Each point is reached from the start by the listed moves, each made once or not at all, plus a little noise. Is the number of moves made odd or even? Then give how often each move was made.
In the rows, zero is written as 128.

Moves:
(1): [162 137 116 133 163]
(2): [128 178 134 105 177]
Start: [144 120 140 126 111]
Points:
[177 177 134 107 195] => even (1, 1)
[175 133 133 135 150] => odd (1, 0)
[147 122 143 124 112] => even (0, 0)

Moves:
(1): [191 166 117 142 128  93 149 116  81 111 131  82 136 112]
(2): [134 159 130 137 102 138 126 107 134 137 140 156 146 153]
(3): [116 136 159 108 139 110 139 140 160 148 125 116 125 141]
(4): [128 143 142 155  99 123  92 158 111 164 117 132 131 143]
(5): [106 153 133 133 152 130 105 145 135 101 143 130 119 125]
(6): [136 127 160 126 123 142 132 135 122 105 138 134 133 146]
(7): [120 130 122 149 141 143 169 127 118 120 106 129 124 144]
(8): [133 122 111 125 117 113 149 160 132 132 148 113 137 132]
(9): [164 105  96 131 134 127 118 124 159 149  94 120 135 178]
(10): [142 140 123 120 136 134 129 146 132 163 135 134 111 109]
(11): [137 124 137 150 137 113 132 121 117 144 163 145 115 133]
Start: [105 127 153 125 101 174  69 121 116 117 103  96 128 110]
Points:
[184 189 166 162 115 141 104 221 114 162  86  37 125 188] => odd (1, 0, 1, 1, 1, 1, 1, 1, 1, 1, 0)
[198 213 178 167 143 147 118 130 120 141 124  91 121 196] => odd (1, 1, 1, 0, 1, 1, 1, 0, 1, 1, 1)
[138 167 161 162  56 177  23 182 140 138 116 117 159 222] => even (0, 1, 0, 1, 1, 1, 0, 1, 1, 0, 0)

Moves:
(1): [154 116 128 136 143 109 130 118 157 141 150 133 120 106 123 124 109 135
 122 124 112 127 133 129]
(2): [139 169 141 111 144 146 125 127 123 128 114 129 134 118 122 109  96  93
 113 116 117 118 132 130]
(3): [129 140 149 130 134 133 134 131 146 125 115 106 115 107 125 138 114 141
 131 127 136 133 103 136]
(4): [131 121 113 152  99 110  99 115 110 139 142 126 140 119 114 115 138 139
 104 137 103 145 119 138]
(5): [118 121 123 135 143 133 106 122 137 130 123 131 111 139 127 136 118 125
 111 131 126 126 130 115]
(6): [129 117 124 120 119 148 120 137 125 121 129 140 125 126 127 116 120 124
 113 138 143 132 112 122]
(7): [116 116 120 149 151 153 154 140 139 105 121 111 132 128 110 140 129  99
 132 137 125 136 111 100]
(8): [128 130 141 132 130 126 124 140 130 154 122 126 144 150 129 119 148 119
 108 131 127 121 110 131]
(9): [138 143 123 115  94 146 118 143 153 135 123 123 146 135 139 145 119 113
 118  89 123 144 136 141]
(10): [114 124 108 138 124 145 154 101 133 137 128 139  89 132 115 124 128 135
 123 146 130 117 128 115]
(11): [133 142 138 124 134 126 117 137 125 122 155 135 129 135 102 119 133 147
 134 117 117 138 114 121]
(12): [109 129 134 122 119 105 134 135 138 121 118 156 133 126 126 135 115 133
 120 132 123 142 128 109]
(13): [129 129 143 114 132 121 118 104 114 159 139 146 158 122 117 155 100 136
 122 121 132 143 113 136]
(14): [128 128 146 130 116 142 122 118 127 125 127 131 119 144 138 129 137 109
 123 133 125 136 125 127]
(15): [123 143 132 120 130 125 136 138 118 132 136 106 127 142 155 114 127 113
 117 125 136 158 127 104]
(16): [139 124 131 104 115 126 140 148 116 138 125 127 122 123 138 147 130 127
 128 138 102 131 127 111]
(17): [124 134 123 131 133 136 116 119 120 139 120 133 135 121 141 117 151 124
 143 131 129 132 127 118]
(18): [142 125 130 132 138 150 135 133 126 121 106 127 130 135 141 131 109 155
 116 117 125 136 146 134]
(19): [127 149 121 154 141 131 116 143 133 144 131 123 139 114 119 132  94 132
 157 150 139 129 135 147]
(20): [139 133 131 107 121 122 121 117 143 125 125 115 140 134 126 124 129 130
 120 142 131 140 131 124]
(21): [150 145 118 150 123 110 122 129 120 120 129 138 114 126 120 131 137 131
 125 137 156 111 137 128]
(22): [140 124 116 121 140 118 132 126 136 138 124 136 104 137 123 127 143 128
 119 137 120 148 116 147]
(23): [136 107 143 134 124 145 140 137 119 140 111 114 125 111 114 111 144 124
 123 114 156 132 166 144]
(24): [116 142 126 140 136 137 128 120 123 125 152 126 131 115 136 139 136 133
 112 141 138 119 147 153]
Start: [150 116 139 122 108 123 134 128  91  96 118 139 151 112 115 119 145 115
 122 137 145 105 160 123]
Points:
[216 175 148 171  85 163 115  88 126 179 113 139 108  65  87  82 183  78
  16 133 150 123 171 197] => odd (1, 1, 1, 1, 0, 0, 0, 1, 1, 1, 0, 0, 0, 1, 0, 0, 1, 0, 0, 0, 1, 1, 1, 1)
[190 220 168 132 114 239 131 123 117 144  59 115 180 131 119 122  65  50
  60 154 199 167 115  98] => odd (0, 1, 1, 0, 0, 1, 1, 1, 1, 1, 0, 0, 1, 1, 1, 0, 1, 1, 1, 1, 1, 0, 0, 0)
[202 183 147 123 140 188 132 190 145 112  12 122 142  70  86 156  80  78
  87 145 160 173 196 115] => even (0, 1, 1, 0, 1, 0, 1, 0, 1, 0, 0, 1, 0, 0, 0, 1, 1, 1, 1, 1, 1, 1, 1, 0)
[153  86 153 181 108 148  84  47  83 203 151 162 144  92  82 104 169 113
  33 162 145 125 181 151] => even (1, 0, 0, 1, 1, 0, 0, 1, 0, 1, 0, 0, 1, 1, 0, 0, 1, 0, 0, 0, 0, 0, 1, 1)
[224 162 132 127  40  93  81 142 149 148 111 162 136  69 109 136 118 118
  77 191 128 190 125 131] => odd (1, 0, 1, 1, 0, 1, 0, 0, 1, 0, 0, 1, 0, 1, 0, 1, 1, 0, 1, 1, 1, 1, 0, 0)
[229 147 151 142 133 143  84 173 120 187 134 154 163 130  85 109  85 130
  40 103 190 186 166 155] => odd (1, 0, 0, 0, 1, 1, 0, 1, 1, 0, 1, 0, 1, 0, 1, 0, 0, 1, 1, 0, 1, 1, 1, 0)
[211 117 165 127  91 152 160 229 117 105 112 140 164 113 100 114 134 108
  44 100 155 180 173  54] => even (1, 0, 0, 0, 0, 1, 1, 1, 1, 0, 1, 1, 0, 0, 1, 1, 0, 1, 0, 0, 1, 0, 1, 0)
[211 175 172 127 129 156  54  97 124 156 125 152 189  70  83 123  47 140
  53  64  77 173 131 140] => even (1, 1, 1, 1, 1, 0, 0, 0, 1, 0, 1, 0, 1, 0, 0, 0, 1, 1, 0, 0, 0, 0, 0, 0)
[219 166 154 149 172 112 133 134 118 193 136 143  92 117  87 146  70 170
  68 175 140 161 114 108] => odd (1, 0, 1, 0, 1, 0, 0, 1, 0, 1, 1, 0, 1, 0, 1, 1, 0, 1, 1, 0, 1, 1, 0, 0)
[186 158 192 110 155 191 128  65 107 148 150 131 131 106  91  95  74 117
  22 123 152 163 214 120] => even (1, 1, 0, 0, 1, 0, 0, 0, 0, 1, 1, 0, 1, 1, 1, 0, 0, 1, 0, 1, 0, 0, 1, 1)
[211 133 175 107 137 155 132  77 139 136  66 191  77  80  68 120  53 117
   9 159 182 156 167 122] => even (1, 1, 1, 0, 1, 1, 0, 0, 0, 1, 0, 1, 1, 1, 0, 0, 0, 1, 0, 1, 1, 1, 1, 0)
[180 191 199 103 109 191 114 100 131 163 167 164 155  91  86 127  75  95
  30 118 135 127 102 159] => odd (1, 1, 1, 0, 0, 1, 0, 1, 1, 1, 1, 0, 1, 1, 0, 0, 0, 0, 0, 0, 0, 0, 0, 1)

Moves:
(1): [123 124 131 141 125 131 129 137 131 127 135 136 116 135 132 138 132 131
 123 133 131 126 130 118 116]
(2): [127 132 119 137 125 130 141 129 113 148 117 139 114 132 127 134 145 118
 119 130 135 123 137 121 133]
(3): [131 128 132 126 133 144 135 134 129 125 132 119 114 130 123 135 134 138
 123 138 141 121 124 107 108]
(4): [127 130 140 122 129 130 123 111 126 115 128 135 148 130 119 126 133 126
 118 141 130 121 131 146 121]
(5): [129 131 135 120 129 129 135 128 137 115 145 120 128 125 119 131 126 130
 129 135 137 127 135 126 135]
(6): [128 116 133 122 126 128 124 130 127 123 116 131 122 129 119 137 123 124
 130 121 138 133 120 131 122]
(7): [132 131 144 132 118 126 132 120 134 133 125 144 124 123 129 115 120 130
 143 138 123 123 112 118 137]
(8): [117 130 120 149 137 133 130 124 125 104 150 116 124  97 125 130 124 141
 140 115 118 124 127 129 127]
(9): [117 129 123 124 140 111 132 120 139 133 128 121 138 115 124 142 125 112
 131 118 140 128 128 121 139]
(10): [122 124 143 134 128 109 131 154 135 135 106 131 139 121 113 120 134 117
 127 134 137 133 126 111 112]
(11): [152 121 129 129  95 142 122 113 121 133 134 122 130 130 133 127 124 121
 132 128 138 120 121 108 149]
(12): [133 126 129 130 111 124 133 126 119 131 115 124 146 119 136 139 146 146
 139 133 127 160 105 142 135]
(13): [122 128 133 132 123 135 124 122 141 129 127 134 126 131 126 126 133 134
 124 130 118 121 134 127 138]
(14): [128 119 112 149 132 127 122 122 135 129 141 119 117 136 124 131 140 143
 131 118 131 142 123 133 121]
(15): [116 130 132 129 143 130 130 135 117 133 117 128 125 141 139 128 127 119
 114 132 149 114 124 114 135]
(16): [124 124 124 140 133 148 127 136 122 138 132 131 141 111 117 130 127 129
 118 141 138 132 128 141 120]
(17): [129 115 133 132 122 101 124 127 142 137 120 120 127 116 124 115 131 143
 140 132 133 117 115 130 132]
(18): [151 121 103 129 122 128 139 133 137 121 125 127 124 125 152 119 127 127
 130 123 116 140 119 124 135]
(19): [142 128 150 131 113 130 124 115 123 115 125 120 123 132 130 130 121 120
 131 136 135 126 134 125 131]
(20): [120 117 136 131 119 124 150 123 125 136 131 121 126 129 133 128 138 134
 135 125 142 124 133 133 117]
(21): [113 118 126 136 136 116 135 123 119 124 127 141 136 136 122 134 125 134
 119 154 118 134 125 129 118]
(22): [138 127 149 133 133 148 114 123 120 132 142 123 136 118 135 118 141 121
 150 145 129 107 136 119 122]
(23): [137 123 129 134 129 131 123 128 128 136 126 140 149 135 129 141 118 139
 115 118 132 141 133 124 131]
(24): [134 127 144 123 127 135 136 137 135 133 130 120 133 113 123 134 138 118
 111 132 119 117 130 132 133]
Start: [120 128 133 132 143 112 151 143 130 107 114 127 123 116 126 108 125 134
 128 142 125 125 142 139 140]
Points:
[189  75 125 191  74 111 162 121 125 107 105  95 124  70 139 138 151 169
 138 118 140 158  99 128 182] => odd (0, 1, 0, 0, 0, 1, 0, 1, 0, 0, 1, 1, 0, 1, 0, 0, 1, 1, 1, 0, 0, 0, 1, 1)
[165 100 163 183 132 141 184 169 139 107 119 116 129  53 115 130 178 161
 152 160 146 150 103  89 129] => odd (0, 1, 1, 0, 1, 1, 1, 1, 0, 1, 0, 1, 0, 1, 0, 0, 0, 1, 0, 0, 0, 1, 1, 1)
[ 90  89 146 195 165 122 202 178 114 145  90 103 145  56  93 176 178 149
  97 133 210 151 116 113 111] => odd (0, 1, 1, 0, 0, 1, 0, 1, 1, 1, 0, 1, 0, 1, 1, 1, 0, 0, 0, 1, 0, 0, 1, 1)
[122 111 235 173 140 139 175 146 119  71 128 138 116  72  76 125 157 116
 125 231 152  74 143  87  93] => odd (1, 1, 1, 1, 1, 1, 1, 1, 0, 1, 0, 0, 0, 0, 0, 0, 0, 0, 1, 0, 1, 1, 0, 1)
[134  80 176 194  99 121 148  92 154 116 155  95 175  54 124 140 184 179
 149 148 150 109 123 137 158] => odd (1, 0, 0, 1, 0, 0, 0, 1, 1, 0, 1, 1, 1, 1, 0, 0, 1, 0, 0, 1, 0, 1, 1, 1)
[104 116 166 172 136  79 194 166 152 135 103 113 157   7  83 118 161 139
 144 171 152 130 104 130 163] => even (0, 1, 0, 0, 1, 0, 1, 1, 1, 1, 0, 1, 0, 0, 0, 1, 1, 0, 0, 0, 0, 0, 0, 1)
[150  92 231 168  85 111 143 122 139 146  84 129 147 110 136  75 132 133
 156 182 182  72 128  69 162] => even (0, 0, 0, 0, 0, 0, 1, 0, 0, 1, 1, 0, 1, 0, 1, 0, 1, 0, 1, 1, 0, 1, 1, 0)
[120  92 158 218 112 180 173 104  73 118 139  99 116  92 133 137 185 168
 139 204 179 107 130 102 132] => odd (0, 1, 1, 0, 0, 0, 0, 1, 0, 0, 1, 1, 1, 1, 1, 1, 0, 0, 1, 1, 1, 1, 0, 0)
[154  70 139 188 121 194 155 144 128 132 134 122 113 127 150 130 152 159
 115 161 193 112 131  81 121] => even (1, 0, 1, 0, 0, 1, 0, 0, 0, 0, 1, 0, 1, 1, 1, 1, 0, 1, 0, 1, 0, 1, 1, 0)
[159  98 171 144  90 135 166 107 105  81  95 140 163 108 134 117 117 133
 120 214 168 147  87 133 170] => odd (0, 0, 0, 1, 1, 1, 1, 0, 0, 0, 1, 1, 0, 0, 1, 1, 0, 1, 1, 0, 1, 0, 0, 0)
[148  69 149 182  77 113 179  89 124 102 114 132 152  98 133 141 140 148
 141 189 169 170  87 144 140] => odd (1, 0, 0, 1, 0, 1, 1, 0, 1, 0, 1, 1, 0, 1, 0, 1, 0, 1, 1, 1, 1, 0, 0, 0)
[134  84 189 198 118 155 130 134 126  92 135 106 142  61  83 116 147 126
 132 190 136 106 139 116 126] => odd (0, 0, 0, 0, 0, 1, 0, 1, 0, 1, 1, 0, 1, 1, 0, 1, 0, 0, 1, 0, 1, 1, 0, 1)

Moves:
(1): [126 104 130 147 137 128 120 135 119 155 118 168 123 143 127 132 128 134
 120 119 141 138 126 126]
(2): [140 124 125 133 111 108 128 131 111  97 112 125 105 112 113 122 140 133
 126 124 117 137 114 114]
(3): [124 132 123 127 120 131 123 128 121 142 117 134 132 131 124 136 124 134
 132 115 141 121 127 129]
(4): [123 129 116 126 123 140 121 128 124 133 152 127 132 150 130 129 138 121
 119 139 128 115 134 127]
(5): [153 137 145 123 115 131 133 140 127 135 114 110 118 134 117 127 117 130
 104 120 119 136 130 122]
(6): [110 133 142 133 125 106 106 130 125 107 108 119 146 125 141 140 113 114
 138 130 129 131 112 148]
(7): [115 126 124 121 140 135 127 120 135 141 136 134 127 131 131 131 144 149
 108 135 124 117 142 132]
(8): [144 126 124 150 105 126 117 125 112 113 131 108 116 116 129 135 124 131
 132 135 130 144 128 135]
(9): [107 132 126 130 145 142 117 134 132 129 141 131 128 141 121 118 137 111
 111 134 117 153 133 135]
(10): [111 130 122 133 144 128 120 118 131 134 127 145 136 151 125 119 114 149
 121 133 144 125 127 131]
(11): [108 117 134 144 152 111 115 140 126 132 131 118 130 124 113 137 121 121
 139 128 117 102 113 120]
(12): [125 142 128 125 114 112 100 133 158 123 124 129 135 138 125  98 118 112
 121 141 143 139 125 139]
(13): [127 122 128 114 124 137 114 132 120 120 117 129 138 119 111 134 131 119
 120 136 121 127 135 120]
(14): [118 121 130 121 131 130 116 136 121 124 110 125 125 124 128 117 118 135
 144 129 116 121 106 151]
(15): [131 124 130 139 126 109 125 108 147 121 139 127 134 139 131 130 121 107
 121 126 142 128 120 166]
(16): [121 122 127 107 117 124 113  95 125 139 140 131 124 134 129 129 107 110
 114 137 130 119 137 135]
(17): [126 140 133 143 122 125 137 108 125 107 133 135 124 131 129 118 130 126
 134 141 111 114 153 138]
(18): [141 135 142 129 140 119 122 133 143 126 133 121 117 126 131 145 127 129
 138 124 138 134 120 140]
(19): [111 120 137 128 119 133 135 132 121 100 121 142 111 101 121  98 109 142
 128 140 141 117 115 117]
(20): [125 140 109 137 124 123 136 113 117 119 111 119 120 113 127 152 122 126
 126 149 119 133 117 126]
(21): [130 133 132 136 104 122 142 106 136 113 122 107 126 126 131 140 140 115
 140 136 123 128 119 127]
(22): [138 136 126 128 138 137 123 112 128 141 131 133 138 120 137 143 135 131
 132 114 127 113 130 123]
(23): [119 107 120 114 146 141 132 126 137 134 110 126 129 134 152 129 123 145
 127 117 157  83 141 124]
(24): [124 124 110 114 128 147 116 136 143 132 135 142 132 135 126 121 114 130
 107 105 116 129 135 118]
Start: [108  83 135 127 137 106 128 123 136 173 124 157 135 160 142 136 121 139
 136 135 139 130 117 146]
Points:
[ 83  91 154 194  87  63  24 121 131 113  72 171 103 169 116 119  52 150
 137 135 142  94  56 172] => odd (1, 1, 1, 1, 1, 1, 0, 1, 0, 1, 1, 1, 0, 1, 0, 0, 1, 1, 1, 0, 1, 1, 0, 1)
[117  51 144 166  94  86  80 109 100 145  65 165 111 154 155 152  84 153
 111 104 203  86  89 170] => odd (1, 1, 1, 1, 1, 1, 0, 1, 0, 0, 0, 0, 0, 0, 1, 0, 0, 0, 1, 0, 0, 1, 1, 0)
[109  44 107 182 132  81 102 109 103 187  81 144  88 181 123 186 113 160
  81 134 172  74 101 163] => odd (1, 1, 1, 1, 1, 0, 1, 1, 0, 0, 1, 0, 0, 0, 1, 0, 0, 0, 0, 1, 0, 0, 1, 0)
[ 38  60 141 147 132  62  38  77 160 151 131 162 118 167 120  81  43 141
 111 184 174  86  80 223] => odd (0, 0, 0, 0, 0, 0, 1, 1, 0, 1, 1, 1, 0, 1, 1, 1, 0, 0, 1, 0, 0, 0, 0, 0)
[ 78  76 136 122 144 110  38  63 166 152 114 155 142 181 187 160  59 108
 131 105 155  81 123 249] => even (0, 0, 1, 0, 0, 1, 0, 1, 1, 0, 0, 0, 0, 1, 1, 1, 1, 1, 0, 0, 0, 1, 1, 1)
[ 77  74  88 161 114  78 124  66 144 126 106 139 119 179 139 172 115 119
 128 136 128  40 110 154] => even (0, 1, 1, 1, 0, 0, 0, 0, 0, 0, 1, 0, 0, 0, 1, 0, 1, 0, 0, 1, 1, 0, 1, 1)
[105  96 137 159 152 125 115  97 138 171  97 222 105 165 130 140  66 188
  95 125 139 121 119 133] => odd (1, 0, 0, 0, 1, 0, 0, 0, 0, 1, 0, 0, 0, 0, 0, 0, 1, 1, 1, 1, 0, 1, 0, 1)
